Every row gives one point. Examples show where two turns around zero, p and q, send a point. Where does a point land after both, in the order given? Backwards means that the second turn is done in reverse. Each puzzle has new turns, and all numbers are rounded.
(in the rows, 128 means zero)

Turn p:
[106 131 103] -> [ 99 127 145]
[169 119 107] -> [155  94 146]
[163  95 153] -> [182 136 131]
[ 92 142 140] -> [ 99 151 112]
[109 153 137] -> [105 133 105]
Turn q:
[148 142 149] -> [121 155 112]
[ 96 176 124] -> [153 158 170]
[120  84 122] -> [132  86 112]
[148 110 116] -> [105 112 118]
Where do these land?
q, then p: [118 148 142] -> [131 110 109]
p, then q backwards: [103  73 113] -> [113 185 109]
q, then p: [157 141 145] -> [ 95 116 123]
q, then p backwards: [116 147 112] -> [124 105 113]
p, then q: [168 146 100] -> [122  89  93]
p, then q: [106 113 156] -> [122 157 153]

Turn p:
[131 112 124 186 109 148] -> [147 166 163 110 150 154]
[111 131 135 142  82 176] -> [125 124 179 143 132 174]
[118 152 137 119 117 135] -> [132 109 134 152 131 134]
[179 110 141 126 129 130] -> [124 168 105 132 100 141]
[142 161 121 158 164 119] -> [170 132  95 123 155 127]
[143 144 156  68 145 119] -> [101 106  83 164 103 119]
[ 77  90 120 119 126 131] -> [ 87 109 159  99 142 115]
[136 135 108 107 131 130] -> [134 110 118 122 106 128]
[115 116 111 127 149  64] -> [131 129 116 107 133  61]
Turn q:
[161  97 107 141  67 136] -> [161 150 176 125 177 139]
[148  94 117 131 129 107] -> [144 119 166 140 118 138]
[132 103 137 146 121 118] -> [135 115 147 151 139 127]
[100 158  92 126 181  94] -> [100 110 128  99  68  91]
[113 121 146  98  94  95] -> [119  89 135 106 152 160]
[117 124 118 133 121 161] -> [112 159 127 134 141 125]
[132 162 161 103 172 170] -> [124 151  59 138  98 143]
[121 166 142 124 111 116] -> [132 110 101 101 144 120]
[128 127 131 150 156 154] -> [124 148 115 157 114 110]
Where do these land?
q, then p: [125 138 135 110 137 122] -> [123 119 141 119 114 135]
q, then p: [154 158 149 141 139 143] -> [165 135 122 110 101 122]
q, then p: [104 153 151 144 105 133] -> [128 114 109  90 134 105]
p, then q backwards: [176  98 140 121 125 100] -> [129 147 104 129 167 169]
q, then p: [103  54 147 127 117 158] -> [131 132 135 126 206 165]
q, then p: [119 154  47  97 126 123] -> [ 99  80 128 191 100 109]
q, then p: [127 156 138 134 141  97] -> [115 140 139 110  98 108]
p, then q: [116 113 117 149 134 147] -> [120 137 106 129 114 150]

Turn p:
[126 132 133 107 147 139 118 164 110] -> [126 120 100 158 128 144 128 106 114]
[179 130 110 130 107 144 118 122 124] -> [129 125 131 158 140 107 130 175 126]
[113 116 136 122 102 119 110 152 133] -> [150  97 136 131 132 142 110 117 129]
[122 123 121 108 128 117 135 125 176] -> [103 115 136 118 116 117  99 120 157]
[122 101 132 103 131 117 119 123 121] -> [138 110 104 114 128 112 117 118 124]
[137 133 131 113 107 144 119 114 119] -> [127 116 129 130 122 122 122 152 104]
[125 131 136 189 119 146 190 114 122] -> [130 168 143  96 127 170 169 165 154]
[116 137 141 116 112 125 116 113 130] -> [130 120 141 115 120 125 112 127 107]
[112 131 107 125 106 125 126 133 114] -> [125 102 139 123 146 134 140 127 118]
[131 132 135 180 225 137 115 114 126] -> [137 204 116 147  94 101 175  85 145]
[115 135 119 138 121 126 154 124 129] -> [114 131 138 110 136 143 140 132 136]
[137 136 134 106 133  96 118 138 132] -> [125 130 122 135 148 118  97 110 124]
Turn q:
[151 117  90 145  93 114 119 155 128] -> [ 91 140  96 159 120 127 138 159 129]
[123 166 143 114 127 121 136 109 150] -> [139 110 133  96 151 139 132 133 102]
[118 137 132 151 130 138 119  95 173] -> [147 130 143 104 104 134 157 140  93]
[152 113 137 102 114 125 135 122 114] -> [103 136 148 133 145 143 113 128 141]
[139 149 126 124 135 131 135 105 150] -> [120 120 137  97 130 129 138 129 107]
[ 79 122 174 162 138 160  95 147 130] -> [202 115 147 165 112 114 149 122 131]
[132  95 109 115 131 118 125 161 128] -> [111 140 105 149 122 143 137 114 158]
[131 122  98  97 121 111 133 115  93] -> [102 129 116 114 127 138  85 136 154]
[119 131 155 164 157 144  98 138 122] -> [168 128 143 139 120  89 152 126 140]
[131 110 122 119 124 123 166 133  97] -> [108 142 121 141 135 128  89 104 130]
[126 150 138 135 138 105 134 109 147] -> [142 137 124  96 143 127 136 133 108]
[134 126 111 108 130 145 142 146 104] -> [104 108 122 141 128 123 109 110 144]
Where do these land?
p, then q: [128 116 133 123 165 130 149 119 107] -> [108 108 102 105 120 132 109 130 116]
q, then p backwards: [146 110 121 114 128 140 129 148 140] -> [117 140 107 130 144 140 137 146 135]
p, then q backwards: [ 94 110 130 110 111 129 128 131 105] -> [106 159 121 110 136 136 138 126 153]
p, then q: [146 119 135 130 114  70 142 150 135] -> [134 119 139  90 120 117 174 122 155]
q, then p: [115 133 137 169 168 142 127 141 105] -> [135 149 143 113 170  98 103 138 138]
p, then q: [ 96 111 143 123 110 107 118 120 149] -> [120 134 162 121 133 159 134 140 151]
p, then q: [156 127 144 138 110 128 149 131 156] -> [138 105 122 144 135 130 169 134 131]
q, then p: [122 160 129 121 141 142 122 130 152] -> [128 120  90 111 135 123 128 140 138]
p, then q: [105 181 134 156 119 138 121 145 103] -> [143 114 169 140 135  90  99 109 110]
q, then p backwards: [145 118 135 110 123 136 107 118 114] -> [132 135 116 143 112 127 138 130 156]
q, then p: [128 141 124 125 115 135 119 138 110] -> [145 123 128 134 129 125 131 115 147]
q, then p: [155 109  71 116 131 140 127  65 160] -> [114  65 130 103 116 175 105 129  84]

Turn p:
[155  62 149 140 110 149 148 131 122 105 136] -> [110 156 174 147 159 106  94 160 141 132 121]
[126 117 108 109 125  90 134 140 118 154 149] -> [136 158 108 135 153 136 155 124 102 140 135]
[100 107 146 112 147 141 147  96 139 119 105] -> [130 147 154 115  92  94 125 118 124 120 103]
[107 150 141 146  89 173 161 164 130 128 135] -> [145  89 154 161 137 125 117 136 115  74 149]
[125 149 138 103 155  79 160 137 164 125 117] -> [113 147 123 123 111 153 122  73  82 130 115]
[131 112 123 148  99 198 118 149 161 127 131] -> [125  96 132 157 145  81  93 134 159  99 153]
[139 114 124 118 108 102 105 107  71 128  82] -> [173 151 131 124 129 157 143 148 165 157  89]
[140 119 111  97 104 111 137 127 127  91 137] -> [127 156 158 128 148 144 139 101 146 135 145]
[159 146 155 117 130 116 110 146 159 151 160] -> [124 110 107 109 154 132  96 114  95 151 155]
[ 81 151 135 142 193 118  92 112 126 127 142] -> [108 116  99 105  56 121 153 143 110 150 143]
[151 139 152 131 156 177 117  83  92 150 122] -> [132  81 140  83 127  99 136 164 138 145  90]
[106 159  91 173  89 117 130 141 153 131 150] -> [121 126  89 140 134 154 133 129 138  69 170]
[144 136  89 128 159  92 107 131 102 127  96] -> [120 134  95 139 118 160 160 119 150 164  96]
Turn q:
[168  81  99 142 108 140 184  97 110 130 167] -> [174 123  90 126 109 169 129 184 171 145 107]
[179 140 114 116 108 136 131 135 137 111 117] -> [133 115 102 126  97  98 132 121 136 150 101]
[ 90 156 134 126 168  85 122 167 108 101 128] -> [105 127 132 148 162 146 155 102  62 117 125]
[174 112  97 144 145 139 111 116 139 162 127] -> [121 119 111  85 102 117 105 166 127 152 140]
[146  95 112 157 105 183 108 126 112 126 147] -> [117 102 119 148 101 127 129 169 173 146 161]
[144 104 119 103 128 155 119 125 138 126 145] -> [133 105 119 109 137 116 140 137 160 143 135]
[ 96 188 146 116 141 112 118 125 131 134 150] -> [137 151 130 150 176 103 112 106  92 119 139]
[ 91 170 162 164 149  96 140 134 141 109 112] -> [ 94 157 132 158 148 142 103 101  90  91 109]
[104 164 191 130 141  97 147 153 112 130 118] -> [126 140 160 158 153 119 130 118  84  77  96]
[153  95 103 128  82 119 121  81 111 121 126] -> [152 144 141 128  94 147 126 140 166 183 119]
[145  82 140 114 125 136 103 112 137 136 128] -> [118 119 155  98 129 123 135 147 164 146 125]
[134  95  99 126  87 137 120 147 142 162 132] -> [138 147 123 103  92 118 159 145 156 128 159]
[ 88 176 144 106 152 118 145 130 101 131  78] -> [149 113 159 140 134 134 108  74  76  97 126]
[ 81 134 134 120 151 138 122 145 172 114 116] -> [ 95 129 122 115 157 131 130  84 133  96 148]
Where do these land?
p, then q: [ 64 105  86 104 102 112 137 169 149 124 150] -> [139 160  76 186 142 143  95 159 113 144 106]
q, then p backwards: [116 136 141 130 103 122 120 150 146 145 153] -> [107  97 101 128 116 130 136 118 130 133 146]
p, then q: [145 149 106 187 131 147 138 115 113 111 108] -> [ 89 117 117 121 118 145 149  89 164 102 141]
p, then q backwards: [162 123 128  89 145  85  60 146 126 102 115] -> [129 119  65 118 109 117  99  68 130  88 134]
q, then p backwards: [115 121 148 148 110 153 152 108 100  85 133] -> [139 132 111 149 112 136 129 172 113 106  86]
q, then p backwards: [130  73 135 148 123 122 122 137 132 128 158] -> [137 121 105 160 129 121 122 109  86 108 146]
p, then q backwards: [124 134 126 140 147 146 141 119  96 141 156] -> [146 107 138 125 146 123 116 163 113 138 143]
p, then q: [127 155 115 101 135  56 140 112 125 148 121] -> [188  88 115 135 111 123  89 109 129 138 136]
q, then p: [169 140 144  99 115 117 121 121 111 194 100] -> [169 141 144 121 160 177 100 117 115 174 123]
p, then q: [168 159 143  83 161 148 143 138 156 109  93] -> [134 135 197  99 128 151  90 131 162 141 129]
q, then p: [ 82 129 136 148 155 155 145 133 144 114 110] -> [103 133 150 116  95 101 135 140 160 128 156]
q, then p backwards: [133 113 130 158 111 173 117  87 139 136 140] -> [139 106 134 161 107 145  83 130 137  96 120]
